Each point is reached from the start by the listed moves, each made once or not at all, plus a little noise. Is the number of moves made odd or even? Then give how often each move was made.

Moves:
(1): [-37  33 -39 -19 -22]
(2): [-66 -26  12  10   0]
Start: [ -5  56  26   0 -13]
Points:
[-108   62   -4   -9  -39] -> even (1, 1)
[-45  89 -11 -19 -39] -> odd (1, 0)

Moves:
(1): [ 20  38  27 -39 -23 -13  10 -12  -5  -4  18  10]
(2): [-32  21 -22 -21  -4   9 -24  20   2  31 -19  16]
(3): [-21  -2  14  10 -13  -6 -24 -29   3 -10 -13  -9]
(4): [-17  10 -31 -23  40  14 -26 -28   6  -4  -9  46]
(5): [  1  46  30  18   8  13  16  45   1 -27  -1  -3]
(6): [ 31  25  -5  29 -35  33  13   3 -16  -2  26 -30]
(7): [ -2   4  -8 -11 -22   5  35 -24  20 -19  12 -19]
(8): [  1  20   0  32 -10 -21  -2  46  13 -42  -5  54]
(9): [  3 -20   2  25   9  17 -15 -12  27  61 -29   5]
Start: [  9 -19 -18 -27   4  13 -10   9  32  -1   1  -9]
Points:
[ -22   52  -51 -121   -3   27  -16  -33   56    4    4   44] -> even (1, 1, 0, 1, 0, 0, 1, 0, 0)
[  4  61 -11   7   5  68 -32   0  26 -44   5  -4] -> even (0, 0, 1, 1, 1, 1, 0, 0, 0)
[-14   1 -11   3 -40  -9   0   2  69 -72  -5  17] -> odd (0, 0, 1, 0, 0, 0, 1, 1, 0)
[  8 -19 -16 -29   6  14  -9   8  33  -1   1  -9] -> even (0, 0, 0, 0, 0, 0, 0, 0, 0)

Moves:
(1): [ -4 -15   7 -12   1   1  -3  14  -7  11 -11  17  -9   6  -4   5 -22  -3
  21   3   4  -3  20   3   5]
(2): [ -8  13  -2  15  -7   4   3 -15 -27  -3  12  13   3   6   4   4   9 -22
  -3   2  -3   8   2   2   8]
(3): [-20  -8   9   0   7   4  -1  -4   0  19  -6 -12   5  -9 -14   1  -2 -15
   4  -6   3  -5  -1   1   0]
(4): [  4  12   9  -1  -8   0   3   4   8  -6 -13   3 -19 -11  29 -11   8  -3
  -2 -11 -16   7  -5  16  -3]
(5): [  3  -1  -1  -4   4   8  -1  -4 -13   3   4   8  11  12  11 -11   5  -1
  -5  -3 -14  -1  -4   0  -4]
(6): [  1   7   0  -7   3  -2   2  11 -12  24  23   7  17  -7   2 -10  -6  -3
  25  -1  12 -12  11   2  14]
(7): [ 16  -6   8   8  -9  -6 -18   8   6   6  -6   7  -7  10   0   2  -2   1
   3   4 -18 -14   2 -11  -8]
(8): [ -3   7   6   2   1   5   8  15  -7 -11  -8 -10   2  10  -3  -6  -9  -4
 -21   5  -7  -1  -1  -9  10]
(9): [-10   7  -8  -1   3  -1 -10   6   1  -8   6  10   0  -3   7  -4   1  -3
  -6  -7   3  -8   9  -7   9]
(10): [-10  -9   2  -8 -11  -6  -1 -10 -11   2   0   3  -3  -9   2 -10   0  -2
 -10   0 -20  13   3   1  -5]
(11): [  6  -8 -19  29 -14  -2  -7   1 -11 -21  12 -17   3  -9  -9  -7  15  -5
 -14   1  -8  16  10   3   0]
(12): [ 14   5  14  -5   1  22   7 -19 -20 -10  12  10  21 -11 -11 -15  13 -19
  -5  -8 -10   6   9  -6  -8]
(13): [  1   2  -2  -7 -10 -18   3   2   6   4   2   8  -9   6 -12   5   2   7
   8   4  -7  -8  14   8 -12]
(14): [ 14  12  -8   4 -14  -3  -5  -8  -3  21  -6  15  -7  -3 -13 -12  28 -17
   3 -11   2  -6 -13   1  -8]
(15): [  6   6  -5  28   3 -13  11  -3  -4   0   7  13  20   8  -1 -10  21  12
 -15  -7  -7  -2  -1 -17  -7]
(16): [  2  -9   5  -1   4  -8  -9  10  -8  23   4   4  10  14 -11   7   0 -11
   3 -19  -7  -4  16  -9   2]
(17): [ -7   8   2  15 -10   7  -6  13  -8  11  -3  -4  -9 -13   3  17  -1  -3
   6 -10  -2  10   7   8  -2]
(18): [ -8   7   7  16  -2   4   9  15   5  -7  -1 -11  -3  14  14   1  -3 -12
 -18  -8   9   7  23 -16  -3]
(19): [  0 -12   5   7   4 -13 -25  14  -3  -8   5  -4   6   2  21   0 -14   4
  -2   2   8   3   1   9 -18]
(20): [ -8 -24  13 -25   1  10  -3  22  11   8   3  -3  -6   7   9   8  -4   9
 -15   3   9  -9  -7  19   7]
(21): [  1   1   2  -1 -13  -6  -1   9  18  18  -6  12  10  15 -14  -5 -13   6
   1   1   0   8   7  -1   2]
(22): [ 15   3  -9  11   2   1  -1  -9  -3  10   2  12 -10  -7  14  -7  -6  -7
 -10  -7 -15  -4   4   6  -5]
(23): [-12 -14   2 -15  19   6   4  22   3  -5  -4   5  14   7  19  11  -5 -20
  -5  -3  -4   7   5 -13   3]
(24): [ -7  -7   3   2   4  16   3  -1   3   3  16  13 -22  -8 -11  -4  -8 -13
  11 -20   6   8 -15  12  -6]
Start: [  9   9  -2   3  -4   8  16   1  25  -2   7  10   0   7   3 -14  -1  -3
  -1  -2  -2 -12  -4  12 -18]
Points:
[-21 -33  32   4 -15  13   2 121  -8  34  43  56   5  70  48 -28 -46 -75
 -14 -50 -21  14  73  39 -17] -> odd (1, 1, 0, 1, 1, 1, 0, 1, 0, 0, 1, 0, 1, 0, 0, 1, 0, 1, 1, 1, 1, 0, 1, 1)
[ -4  20  42   9 -11  43  22  48   3  54  35  93  28  15   3 -67  27 -92
 -26 -64 -32 -23   1  -2  -9] -> even (0, 1, 1, 1, 0, 1, 1, 1, 1, 0, 0, 1, 0, 1, 1, 0, 0, 0, 0, 1, 1, 0, 1, 1)
[ 11 -13  20  23 -34  22   6  43   2  54  16  10  17   7 -45 -17  -9 -47
 -48 -39 -46  -2  56  32 -27] -> even (0, 0, 1, 0, 0, 0, 0, 1, 0, 0, 1, 1, 1, 0, 0, 1, 1, 0, 0, 1, 1, 1, 0, 0)
[ 36 -36  31  38 -53   8 -45  69  -5  88   8  51   6  39 -11 -27  -5 -69
 -21 -56 -47 -17  84  28 -76] -> odd (1, 0, 1, 0, 1, 0, 1, 0, 0, 0, 1, 1, 1, 1, 0, 1, 1, 1, 1, 1, 1, 1, 0, 0)
[  -5  -50   43   44  -20   51  -22   82  -52   10   38   44  -11   24
   43   -8  -35 -108  -61  -55  -58   34   76   11  -41] -> odd (1, 1, 0, 0, 0, 0, 1, 1, 0, 1, 1, 1, 0, 0, 0, 1, 1, 1, 1, 1, 0, 1, 1, 1)
[  9  -6  18  28 -28  27  -6  43 -20  18  87  51   9  26 -12 -27  15 -74
 -13 -50 -16 -22  70  12 -18] -> odd (0, 1, 0, 0, 0, 1, 1, 0, 1, 0, 1, 1, 1, 0, 0, 1, 0, 1, 0, 1, 0, 0, 0, 1)
